Each point is reached from the start by the listed moves, each made once or not at all, plus a little noise. Say if it took an odd or an even number of moves. Then give how often each move was made.

Moves:
(1): [ 22 -65 -31   5]
(2): [-4  2 -6 50]
Start: [-16   5   0   5]
Points:
[  5 -62 -30  12] => odd (1, 0)
[-20   7  -9  56] => odd (0, 1)
[-27   7   1  -1] => even (0, 0)
[ 11 -57 -39  65] => even (1, 1)

Moves:
(1): [-28 -27   4 -34 -39  30  -3]
(2): [-15  18  17 -22   4 -13  -4]
(3): [ 27  -7  25 -34   4 -17  13]
(4): [  7 -15 -46  30  -4 -18 -22]
Start: [  9  -2  -6  -8  12 -27   7]
Points:
[ -1   2 -34  -2  15 -55 -18] => even (0, 1, 0, 1)
[ 10   2  -1  -9  13 -26   7] => even (0, 0, 0, 0)
[-36 -10  18 -59 -23 -10   1] => even (1, 1, 0, 0)
[ -8 -17  41 -95 -20 -27  14] => odd (1, 1, 1, 0)

Moves:
(1): [  7 -17  12  -9 -13   8  14 -24]
(2): [  1  -2  -1  20  -6  17 -18 -19]
(3): [  5  -3  15  18  -8  11   0 -16]
(4): [ -3 -17   2  -6  -7  -8  21 -10]
(5): [  6   0  -4  -1  -3   2   8 -14]
(6): [  7 -13  -7   1   5  -4  -6 -14]
Start: [ -9  -3   3 -16  -9   1   5 -11]
Points:
[  7 -50   6 -31 -27  -3  41 -73] => even (1, 0, 0, 1, 1, 1)
[  5 -23  10  -5 -32  27   8 -68] => odd (1, 1, 0, 0, 1, 0)
[ -5 -23   1  -3 -25  12  15 -53] => odd (0, 1, 0, 1, 1, 0)
[  8 -57  23   9 -37  23  16 -95] => odd (1, 1, 1, 1, 0, 1)
[ 15 -36  18  -6 -27  17  21 -80] => even (1, 0, 1, 0, 1, 1)
[ -8  -5   3   5 -16  18 -12 -29] => odd (0, 1, 0, 0, 0, 0)

Moves:
(1): [ 26  38  -2   0 -31   4  -5  25  34]
(2): [  8 -30  10 -25   0 -13 -13  -5 -10]
(3): [ 36  17  29 -13 -31   4  17   0  20]
(4): [ 31  43  13  13 -27 -33  -3   7  39]
(5): [ 11  27  -4  -4  -8   0 -15 -16 -26]
(6): [-19  22  14  11  -6 -16   2  29 -27]
(7): [-16  -1  -4  18 -39  25  -5 -22  -9]
(8): [-13 -22  37 -27  69 -13 -10  22  15]
(9): [ 10 -21  20  33  36  -2  -7  33 -12]
Start: [-10 -25 -20  -9  -8  11 -35  -9 -12]
Points:
[ 44  27  43  11 -88  13 -61  34 -44] => odd (1, 1, 1, 0, 1, 1, 1, 0, 1)
[  5   6   2 -22 -44 -15 -52  40 -15] => odd (1, 1, 0, 0, 0, 1, 0, 0, 0)
[ 33 -33  41 -32  59 -13 -86  52 -11] => odd (1, 1, 0, 0, 1, 0, 0, 1, 1)
[ 34   8  82 -50  -1 -59 -41  44  23] => odd (0, 1, 1, 1, 0, 1, 0, 1, 0)
[ -1 -11  52 -39  30 -63 -59  45   6] => even (0, 1, 0, 1, 0, 1, 0, 1, 0)
[ 45  79  17 -15 -83   4 -36  29 -11] => even (1, 0, 1, 0, 1, 1, 0, 0, 0)

Moves:
(1): [  2  41   4  -5   5   6   5  -3  26  -7 -16  22 -13   6]
(2): [  4  17  14 -22   0  40 -11   3   1 -10 -27  10   0  30]
(3): [-10  26 -23 -14  -1 -11  42  -4 -13   2 -17   8  21  25]
(4): [-25 -28 -11 -12  37   1  -2 -22  36  31  29   0 -16  -1]
(5): [ 23  -8  17  -2 -26  20  -4  15   7 -13   9  11 -10  -2]
(6): [  4   0  -2 -12  23  25 -15  16  12  15   8   8  -4  12]
(7): [-12   2   6   1  -7 -29  26   4 -12  -8 -19  -5  -9 -22]
(8): [ -6  20  22  -9 -13   7   5   0  11  11 -25   3  -6   6]
(9): [ 21  -9  15 -13  -5  -7   4  -6  33 -15   0 -16 -14 -31]
(10): [-17  -3  37 -14 -27   6 -19 -13 -22  21 -11  -4  11 -23]
(11): [ 13   0   5   0 -15   0 -11  -1  -8  -4  11  -7  -7  -4]
Start: [ -9  -5  11   4  13   2  -5  21  13  -5  14   2 -17 -13]
Points:
[-68  31  71 -37   6  -5   9 -16  56  42 -28  16 -50 -43] => odd (1, 0, 0, 1, 0, 0, 1, 1, 0, 1, 0)
[-32  19  83 -37  -7  42 -23  -1  69  38   2  34 -50 -30] => odd (1, 0, 0, 1, 1, 0, 0, 1, 0, 1, 0)
[-51  50  41 -75  29  39  10   1  37  33 -31  33 -33  11] => even (1, 1, 1, 1, 0, 1, 1, 0, 0, 1, 1)
[-31 -43  61 -36  -6 -25  -5 -15  42  20  25 -35 -51 -95] => odd (0, 0, 0, 1, 0, 0, 1, 0, 1, 1, 1)
